Each row is a point. Examples show where two turns around zero, p and q, send a point. Write where each new point lands after one turn and then the other. Backwards means that the second turn is done in reverse. Each puzzle has new turns, and all numbers are rounded.
In the rows, zero is written as 128.

Turn p:
[172  77] => [179  84]
[ 79 123] => [ 80 116]
[134 131] => [133 132]
[ 95 155] => [ 91 150]
[160 154] => [156 158]
Turn q:
[129 186] => [114 184]
[147  83] => [158  90]
[108 116] => [112 111]
Where do these land?
q, then p backwards: [101  69] => [108  66]
p, then q: [146 110] => [152 119]
q, then p: [129 184] => [106 180]
p, then q backwards: [135 148] => [137 147]

Turn p:
[140 183 100] => [ 91 170  99]
[123 110 195] => [146 120 195]
[119 112  97] => [131 107  99]
[112 155 156] => [100 137 158]
[146  80  92] => [172 106  89]
Turn q:
[ 85 137 138] => [104 158 152]
[150 105 135] => [152 107 133]
[180  98  81] => [136  58  98]
[ 97 172 158] => [120 189 129]
Where do these land?
p, then q: [104 119 129] => [130 118 151]
p, then q: [160 110 143] => [157 128 101]
q, then p backwards: [150 102  68] => [ 70 104  99]
p, then q backwards: [ 98 181 172] => [ 54 117 119]

Turn p:
[102 134  70 121] => [ 70 103 116 125]
[124 171  91  91] => [ 81 146  98  94]
[113 118 161 139] => [151 126 160 126]
[161 152 168 176] => [158 181 146 168]
[147 155 139 119] => [133 160 117 119]
[122  39 139 123] => [176  52 131 137]
Turn q:
[126 153 184  74] => [141  92 169  68]
[108 160 115 168] => [155 177 125 137]
[156  70 126 119] => [ 80  93 124 155]
[173  90 114 136] => [105  99 125 176]
[130  91 125 162] => [ 93 146 129 159]
[100 211 120 113] => [203 149 121  85]
[102 121 111 125] => [119 142 103 116]
Where do these land?
p, then q: [114 111 155 147] => [118 119 164 138]
p, then q: [165 128  79  92] => [131 135  58 137]
q, then p: [ 90 152 143 138] => [125 161 113  96]
p, then q: [125 109  89  82] => [ 98 113  75 120]
q, then p: [142 106  90 168] => [ 93 139 149 172]
p, then q: [133 163 212 141] => [189  96 189 123]

Turn p:
[150 105  94 136 132  95] => [113  84 137 133 143  99]
[126 142 160 158  55 168] => [ 94 164  92 164  71 154]
[177 131 114 173 154 115] => [128 112 144 185 160 103]
[129 119 148 124 139  92] => [141 103 159 126 122 140]
[ 58 118 146 100 131 201] => [135 177  74  74 137 184]
[173 128 114 107 147 108] => [158 104 138 136 133  86]
[ 84 154 118  98 138 118] => [126 153 151  77 131 128]
Turn q:
[134 116 121 113 171 148] => [148 101 150 120 159 120]
[143 148  85 126  98 134] => [152 165 140 129 113 161]
[134 177 119  77 102 159] => [118 123 175 121 104 190]
[112  79 161 139 119  81] => [118 113  88 155 103  74]
[ 82 109 155 168 180  79] => [119 104  71  87 139  63]
[ 75  87 163 186 147 115] => [111 106  46 127 155  90]
[157 153  80  84 106 154] => [161 144 181 133 112 177]
[153 132 129 122 103 158] => [120 141 148 156 135 155]
[162 151 138 137 127 124] => [107 156 152 125 133 121]
Where do these land?
p, then q: [144 159 142 116 102 151] => [118 170 129 120 105 147]
q, then p backwards: [155 154 111 117 145 140] => [104 149 136 124 154 106]
p, then q: [151 120 119 168 149 115] => [124 126 100 120 160  97]
q, then p: [121 160 171 138 153 143] => [138 129 131  77 146 158]
p, then q: [ 80 118 112  42 133 150] => [161 102 205 133  80 149]
q, then p: [110 171 117 155 143 130] => [154 150 120  88 131 107]
p, then q backwards: [151 111 128 169 105  61] => [142 113 183  66 124 140]
p, then q: [111  31 125 120  94 134] => [209  97 110 176 136 155]

Turn p:
[122 152  86  66  75 146 165 154] => [144 190 127 136 176  81 105 174]
[168 139 106  59 138 134 123 145] => [165 132 157  98 174 112  85 139]
[143 170 143 143 152 128  91 151] => [169 119 157 149 129 154 136  94]
[ 92 106 161 101  38  81 184 115] => [ 79 183 132 135  66  55 117 178]
[164 103 108 184 147 154  90 119] => [153  72 100 120 128 178 157 139]
[118 115 136 134 159 164  87 125] => [135 113 106 128 131 178 106 105]
[148 150 110 127 164 155 110  75] => [150 130 111  74 148 158 147  97]
[127 118 159 170 155 130 154 152] => [ 88 104 154 155 126 155 150 125]
[ 70  99 143 168 125  60 148 116] => [ 70 106 108 156  75  81 149 101]
Turn q:
[133 146 108 124 109  43 170 135] => [129 103 144 143  97  46 130  91]
[127 134 130 104 101 167 119 153] => [115 136 141 107 113 143 113 174]
[141 149 156 164 126 116 171  98] => [135 156 123 177 124 104 169 120]
[102 110 117 133  96 153  62 137] => [125 136 148 120 131 177  63 133]
[115 118 118 186 185 179  74 175] => [ 65 133 133 116 207 193 119 118]
[207 140  75 103 178 134 114 118] => [122 125  44  85 172  88 118 138]
[155  75 149 131 114 116 147 142] => [137  77 123 167 128 127 131 153]
[ 67 131 112 122 113 162 159  98] => [120 153 128 119  64 169 148 110]
[106 149 189  85 130  83 135  96] => [205 135 169 120 116 105 161 118]
Where do these land?
p, then q backwards: [168 207 120 141 169 151 153 148] => [ 94 147 203 150 184 117 108 133]
p, then q: [133 111  92 106  95  98  98 114] => [132  96 116 123 133  84  84 125]
q, then p: [101 120 105 159 107 173 172 117] => [120 179  87 164 130 131 156 148]
p, then q: [173 155 141  87 120 153 124 169] => [139 139 145 124 195 124 143 169]
q, then p: [156 169 130 160 153 151 110 188] => [ 96 130 141 162 148 125 106  55]
q, then p: [139  85 113 183 139 135 174  91] => [106 120  68 134 145 129 192 146]
p, then q: [129 100 149 137  82 142 127  90] => [ 98 131 151 107  90 116  99 155]
q, then p: [108 177 150 186 171  92 179 154] => [ 47 152 147 115 104 105 176  83]
p, then q: [ 86 102 143 101 124  66 106 114] => [168 128 141 146 105 117  65  93]
q, then p: [107  73 141  60 124 134 110 141] => [134 112 135 114 132 154  68 191]
p, then q: [109 108 125  89 124 113  56  81] => [160 136  89 106 113 110  50 138]

Turn p:
[145 106 154 136 127 119 134 155 119 127 119] => [118 110 157 107 111 112 129 135 123 132 117]
[ 96 145 126 132 165 225 142 120 112 135 117] => [118 146 116 129 201 173 107 172 136 149  83]
[131 145 151 129 165 111 147 115 138 113 120] => [121 126 131 130 146 116 180 133 131 136 129]
[107 127 113 130 114 105 124 139 149 124 118] => [111 137 120 139 113 117 127 112 134  99 128]
[130 118 119 145  97 132 140 119 140 132 156] => [132 112 125 148 109 142 111 147 127 114 152]
[136 131 143  92 100 123 135 128 163 126 139] => [126 147 153 121 119 139 132 124 148 111 171]
[143 128 128 136  97 143 111 118 139 132 113] => [136 142 152 145 119 144 110 122 107 122 130]
[129 117  77 113  94 127 136 116 128 118 112] => [138 134 115 143  96 167 116  99 143 112 118]
[135 140 153 134 140 115 132 119 110 184 145] => [132 140 122 132 120  95 123 157 125 177 146]
[119  90 133 128 111 106 106 119 110 107 118] => [108  98 133 124 115 130 116  85 112 131 130]
[132 151 148 129 112 110 131 149 118 105 142] => [125 128 124  95 115 123 145 136 105 110 145]
[133 137  93 132 215 119  99 140 107 133 137] => [171 115  89 121 171  78 139 114 144 143  86]
Turn q:
[158 104 146  99 134 124 121  82 132 133  91] => [136 119 108 124 114 122 142  72 164 110 104]
[121 127  94 134 129 137 112 136 120 110 143] => [126 137 125 132 138 119 115 161 126 102 135]
[127 153 128 161 126 125 116 126 118 123 147] => [135 146 153 130 147 144 121 139 129 126 151]
[130 132 116 177 113 112 140 137 146 132 149] => [125 128 146 136 128 163 139 166 142 143 150]
[ 93 130 142 102 177 116 121 143 101 153 143] => [150  93 135 125 161  85 104 119 103 151 128]
[135 115 154 118 110 143 150  99 129  98 101] => [ 88 142 129 128 114 135 137  91 141 120 100]
[145 104 139  91 137 159 149  95 144 117 127] => [101 110 101 104 133 131 147  98 131 104  95]
[ 91 130 123 153 103 114 111 142 135 143 146] => [127 120 157 120 108 126 111 158 128 142 162]
[148 123 132 160 104 160 114 150 142 118 133] => [129 158 128 108 113 168 114 153 127 123 118]
[148 138 136  99 133 154 133 103 165 109  91] => [107 154  85 104 122 124 154  93 141 122 116]
[126 152 118 136  94 152 128 135 120 143 159] => [125 130 139 120 120 156 122 141  91 110 157]
[113 129 103 126 158 114 138 154 101 151 110] => [145 112 107 167 140 107 106 137 116 149 133]
[128 127 131 108 146  54 131 162 112 133 122] => [168 116 148 167 125  83 153 137 125 161 116]
Where do these land?
p, then q: [125 140 103 162 137 103 126 131 114 171 150] => [162 133 132 166 102 133 135 164 141 124 148]
q, then p backwards: [144 107 116 136 100 139 136 150 113 102 103] => [117 136 102 151 105 135 146 136 135 149  96]
q, then p backwards: [158 145 131 145 158 155 147 106 114 119 132] => [102 140 114 113 141 162 113 106 135  99 117]
p, then q: [153 127 160 131 171 126 105 143 105 151 120] => [172 102 128 147 121 112 142  96 129 157 122]
p, then q backwards: [ 94 150 100 100 138 118 130 144 101 124  97] => [152 124 145 113 139 164 130 120 156 104  90]
q, then p backwards: [100 139 140 151 104  91 101  99 172 106 116] => [136 121 160  72 126 100 159 143 155 156 128]
q, then p: [137  95 117 137 139 159 137 121 108 140 159] => [124 105 146 116 158 136 111 104 130 120  94]
p, then q: [154 103 115  98 115 108 149 108 123 114 145] => [112 104 124 100 109 163 147 130 130 103 119]
q, then p: [150 133 144 115 132 135 113  99 111 139 139] => [141 112 142 133 146 152 150 112 125 142 136]
q, then p backwards: [124 143 141 105 115 132 101 146 169 102 133] => [137 166 150 112 128 108 135 166 113 136 119]
q, then p: [115 147 144 133 106 104 155 134 116 113 126] => [ 98 130 120 133 123 121 130 159 107 148 138]
q, then p: [134 129 109 158 152 150 153 111 175 160 144] => [144 117 120 130 154 139  93 145 189 118 115]
q, then p: [ 85  91 122 111 110 131 112 157 149 103 120] => [ 95 155 124 106  91 105 112  97 128 103 136]
q, then p: [118 142 151 111 116 140 127 142 123 146 109] => [136 139 114 132 114 138 113 116 113 156 143]

Turn p:
[147 165 119 126 172 180 123 177 119  89 122 161] => [145 154 143 183 154 146 156 188 129  93 146 105]
[113 189 128 108  93  91 158 139 123  77 178 108] => [131 139 143  59 157 140 206 131 118 111 127 157]
[151 107 127 127 169  84 174 125 129 107  83 102] => [166  96 152 118 166  68  99 147 118 135 110 137]
[151  95 107 159 104 142 169 169  95 146  84 102] => [160  79 157 155  70  88 130 141 101 130 142 135]
[155 117  91 163 164 128 152  86 108  94 114  77] => [179  79 142 132 168 109 131 107  92 147 117  83]
[ 86  93 175  96  88 157 144 115  98 178 177 150] => [ 99 171 142 124  83 158 122  94 145 192 171 174]
[ 67  76  84  99 147 102 168 118 159 140 101 142] => [100 114 146 149 135  74 128 122 173 183  67 147]
[113  97  86 158 176 107 174  97 169 163 110 117] => [125 117 150 136 136  52 107  96 149 156  89  80]
[125 134 164 166 150  96  81 160 142 162 102 128] => [ 85 110 131 116 118 122  69 144 138  76 144 112]
[139 176 155 140  85  98  76  85  78 153 133 157] => [ 95 130  78 119 138 156 121  69  96  82 174 164]
[ 90 146 154  90  93 150 100 176  97  92 164 101] => [103 127 151 103 117 206 168 171 114 137 141 162]
[173 128  94  80 142 163  76 137 180 131 186 178] => [122 196  41 143 126 150 149 173 154 143 120  85]
[171 181 134 121 118 162 118  91 128 126  95 102] => [164 153 118 140 133 150 118 108  63  91 106 121]
[113  88 175 159  92 134  80 117 167 135 145 169] => [120 131  98 116  92 173  88 102 201 116 140 129]
Turn q:
[135 131 107 183 159  78 146 147  90  94 108 134] => [142 111 101 149 122 113 190 148  89  77 109 122]
[ 72 161 158  91 132 136 107 157 137 132 125 162] => [116 135 164 128 158 103 135 137 101 198 146 128]
[191 138 144 145  80 121 107 105 159  88 119 130] => [115 152 121 132 116 104  80 127 136  98  56 153]
[150 118  87 201 105 139 123  89 151 108 103 133] => [ 89 161  99 144  68 117 137 142 153  82  99 123]
[169 114 111 110 121 180 149  94 209 155 127 105] => [117 187 101 101 123 175  70 132 188 132 124 110]
[158  94 136 106 123 119 149 135 168 176  96  71] => [153 103  91 101 132 177  98 140 175 149  99  96]
[160 124 114 163 104 123 121  67 126 149 138  65] => [117 118 122 121  75 170 113  79 156  89  92 116]
[149 121  70 139  73  87 143  71 124 105 101 142] => [100 130 100  66  81  99 148 125 146  81  94 161]
[145 108  94 153 161  73  87  67 120  76 105 138] => [110 141  93 142 132  97 198  86 155  83  81 158]
[125 148 145  92 175 147 164 166  73 133 173 142] => [168 119 156 134 174 156 130 131  77 121 192 146]
[148  68 106 126  82 158 100 129 148 116 143 119] => [116 120  99 138 109  93  72 117 181 115 143 132]
[ 93 180 133  94 156 149  94 202  84 161 142 157] => [153 118 141 159 139 127 136 127  55 205 184 151]
[ 61 154 137 112 136 106 130 163 144  96 157 123] => [118 127 148 116 166  87 140 112  84 150 146  78]
[ 70 139 190  84 149 180 145 163  90 136 113 131] => [104  88 181 146 183 157 123 161 104 178 176 130]
[ 95 122 189 118 166 125 154 165  98 195 170 166] => [202 111 202 143 145 146 149 153 121 164 177 118]
Where do these land?
q, then p: [144  88 131 134  53 153  93 152 117 180  51  78] => [ 92  83  87 159  24 135 107 131 170 149  85 123]
q, then p: [136 131 137 181 169 110 132 162 113 110 178 156] => [180  98 138  96 153 117 144 126 109  95 180 115]
q, then p: [151 132 197 132 207 116 151 127 152  90 156 128] => [171 134 177 142 187 127  91 153 103  88 146  77]
p, then q: [ 82 103 124 143  52 172  96 121 144 151  97  92] => [ 55 101 149 122  80 117  91 163 179 136 123 154]
p, then q backwards: [118 124 133 132 196  92 117  98 107 105 168 105] => [ 82 123 153  61 146 132 151 151 151 107 128 102]
q, then p backwards: [129 136 117 112  97 142  84 143 152 215 114 109] => [126  37 137 114 100 160 125 106 137 152 153 108]
p, then q: [160  81 121  98  91 141  83 137 110 140 117 112] => [129 110  97 133  67 105 108 137 137 138 170 154]
q, then p: [152 133  97 112  91 180 107 161 142 140 134  69] => [ 82  99  77 147 105 176 140 106 113 145 113  94]
p, then q: [115 177 141 116 110 123 121 103 121  97 133 188] => [103 199 135 126 149 132 155 143 111  98 143 132]
q, then p backwards: [134 176 110 146  94  72 189  77 136 105 131 162] => [129 203 140 114  91 100 158 161 180 136 136  79]
q, then p: [ 98 210 116 125 142 107 180 117  82 105 107 163] => [128 147 183 157 152 124 160 145 109 157 183 200]
p, then q: [132 105 141 129 186 142 185  97 111 122 167 166] => [191 174 152 136 121 173 138  93 121 135 100 100]
p, then q: [141 112 108 146 217 122 131 121 158  88 125 158] => [160 145  76 167 155 156 147 110 128 131  93  69]
p, then q: [ 99  86 120  89  87 119 122 176 148 145 114 106] => [124 101 128 105 103  88 112 182 141 181 136 133]

Turn p:
[160 121 122 155 105 149 145 118 166 146 119 119 103 156] => [121 101 135 106 106 122 172 116 149 120 138 122 159 160]
[113 114 132 106 113 138 107 157 160 122 126 117 134 154] => [130 135 123 131 124 102 123 168 148 151 146 137 139 152]
[120 119 109 157 161 142  91 131 127 126 119 100 121 127] => [126 100 108 137 137 131 144 127 115 176 118 113 110 137]
[112 133 121 151 128 115 141 137 133 127 102 136 136  92] => [147 128 141 142 123 121 142 134  99 126 100 121 139 104]
[150 154  98 108 133 131 139 100 122 149 125 147 124 151] => [ 96 130 114 109  96 157 123 108 126 120 146 137 145 116]
[141 162 144 111 142  99 113 148 114 109 158 106 136 122] => [135 161 148 129 147 132 106 112 104 145 151 148  97 142]
[114 161 146 144 104 141 138  93 134 111  93 100 113 141] => [148 137 119  84 123 145 183 149 121 114 131 126 114 128]
[136 116 149 152 146 133 154 120 152 126 153 158 151 148] => [115 129 148  99 154 121 109 115 141 121 117  96 164 135]
[140 119 148 157 107 145 135 134 114  95 133 133 153  93] => [177 131 132 134 140 108 123 114 122 104 125  88 119 126]
[110 129 105 105 118 138 141 151  98 100 137 132 104 118] => [126 134  97 165 141 129 122 141 106  96 144 141 122 132]
[121 104 114 112 146 107 138 134 104 154 152 111 156 126] => [100 116 155 156 142 133 103 128 137 138 146 125 113  98]
[116 123 122 103 134 160 149 138 168 152 156 118  89 148] => [ 94 138 125 151 137 149 151 144 162 128 138 139 164 169]
[125 101 134 155 142 112 139 149 127 141 119 152 112 126] => [125  94 140 135 143 114 121 124 122 122  94 140 149 128]
[103 110 108 143 140  98 107  83 123 102 120 151 123 104] => [103 137 100 123 128 102 133 119 112 126  80 114 100  95]
[140 147 146  95 112 159  94 150 118 139 145 109 132 150] => [148 136 121 129 114 150 103 142 152 144 166 140 111 165]
[121 145 120 120  96 110  91  89 105 147 101 153 133 119] => [129 131 114 108  69 136 116 134 127 117 103 137  93 101]
[154 117 157 104 150  98 154 144 111 131 118 133 154  99] => [154 138 159 139 152 123 103 100 134 127 132 153 137  85]
Turn q:
[113 133 141 122 129 153 146 134 136 135 130 146 152 119] => [115 132 143 108 124 127 151 136 132 133 122 159 129 117]
[123 147 143 138 127  92 120 133 134 142 105 145  68 143] => [ 97  98 117 148 130 109 102 150 117  90 146 107 147 148]
[111  98 145 148 115 146 137 104 109 134 135 129 116 140] => [128 109 104 100  95 118 147 121 126 137 130 116 124 142]
[118 137 145  59 118 155 136 112 143 147 133 127 152 140] => [118 142 190  96 120 158 150 152 113 140 119 121 126 129]
[178  98 128 145 120 147 116 138 115 146 138 138 144 137] => [166 130 102 109 131 137 123 128 133 134  85 136 151 144]
[143 135 111  31 127 145 130 127 143 109 133 108 156 113] => [147 151 195 135 144 194 143 145 111 142 120 121 103 106]
[152 141 138 156 127 156 106 114 131 117 125 122 127 134] => [132 127 125 143 115 120 136  94 121 127 101 127 157 133]
[122 134 142 125 143  68 151 114 145 130  94 133 143 115] => [121 130 131 121 181 112 131 134 107 118 181 132 132 131]
[117 135  79 151 112 153 145 140 138 124 138 130 111 130] => [118 118 120 148 114 105 115 126 129 137  94 143  85 122]
[134 115 118 121 134 145 121 118 109 111 141 149 109 135] => [134 109 122 129 112 152 132 115 143 113 116 126 114 144]
[119 144 114 142 109 137 146 128 104 114 138 102 151 128] => [115 165 108 131 120 126 139 113 123 149 119 126 105 116]
[125 126  74 127 160 113 102 134 139 146 137 136 141 140] => [138 126 151 129 152 122  78 116 163 140 123 134 110 140]
[130 135 135 150 119  67 114 136 138 111 136 137 149 124] => [142 156 113 126 161 100 118 120 139  91 152 118 133 114]
[106 100 136 154 113 139 127 145 117 129 101 139 143 141] => [114 106  98  99 136 113 140 128 144 141 116 122 135 106]
[135 140 144 147 140 109 121 127  83 120 136 102 129  76] => [135 157  87 145 112 151 116 106 118 131 170 145 146 114]
[140 138 148 128 165 108 138 148 143 128 128 119 143 142] => [131 145 137 146 156 119 140 144 148 136 145 134 153 144]
[110 120 134 132 120 144 120 124 150 133 129 115  41 119] => [125  73 131 164  73 113 114 149 108 117 137 110 126 129]
Where do these land?
q, then p: [112  98 151 146 149 103 129 138 156  97 100 133 145  98] => [105 146 151 156 156 113 116  79 133 127 115 107 141 111]
p, then q backwards: [158 164 149 154 165 131 122 117 128 105 131 143 123  98] => [171 123 110 134 112 136 112  86 111 120 121 117 166 127]
q, then p: [ 93 136 129 160  92 133 125 125 131 135 155 108 109 114] => [125 140 144 143  94 106 139 134 108  99 122 143  89 131]
q, then p: [114 142  97 143 100 133 153 127 134  98 144 163 155 124] => [119 151  98 123 135 129 154 118 105 103  95 163 140 118]
p, then q: [ 93 108 164  92 127 105  97 126 139 143 149 115 106 165] => [ 99  91 164 136 137 104 113 170 164 100 125 132 140 123]
q, then p: [104 147 123 139 140 161 109 150 133 147 143 129 126 133] => [142 140 145 119  99 109 128 158 136 130  98 128 133 129]
q, then p: [140 116  95 123 147 112 159 123  98 122 113 145  97 138] => [ 92  89  90 132 143 128 134 135 130 136 128 126 139 155]
q, then p backwards: [144 127 128 100 123 165 121 124 120  97  94  94 156 118] => [126 150 120 145 181 131 143 112 132 148 111 106 135  91]
q, then p: [155 100 135  96 103 116 132 133 119 134 136 159 117 135] => [151 121  92 141 144 117 126 125 128 134 169 143 144 136]
q, then p: [122 132 152 109 116 122 104 145 107 127 155 118 164 146] => [150 174 140 130 114 148 146 137 122 145 154 126 140 134]
q, then p: [111  88 108 139 143 117 120 104 127 127 139 130 132 136] => [ 98 133 128 126 121 116 141 106 163 135 135 146 123 140]
p, then q: [110 118 103  91 137  93 121 142 158 137 146 121 111 113] => [ 83 131 115 111 128  85 113 127 140 106 143 148 134 122]
p, then q: [163 158 116 163 125 118 133 145 127 128 118 151 118 116] => [127 139 106  95 133 157 146 102 110 126 121 103 127 143]
p, then q backwards: [142 115 144 111 136 159 147 130 140 135 116  85 144 145] => [112  97 152 114 171 113 127 140 129 114 124 117 148 127]
p, then q: [146 152 148 154 128 138 115 117 134 149 108 122 125 152] => [136 120 147 105 126 154 145 155 111 138 105 115 127 139]
p, then q: [139 147 105 130 116 141 163 104  96 167 101 131 118 117] => [145 116 112 117 101 141 171 110 107 132 107 148 104  98]
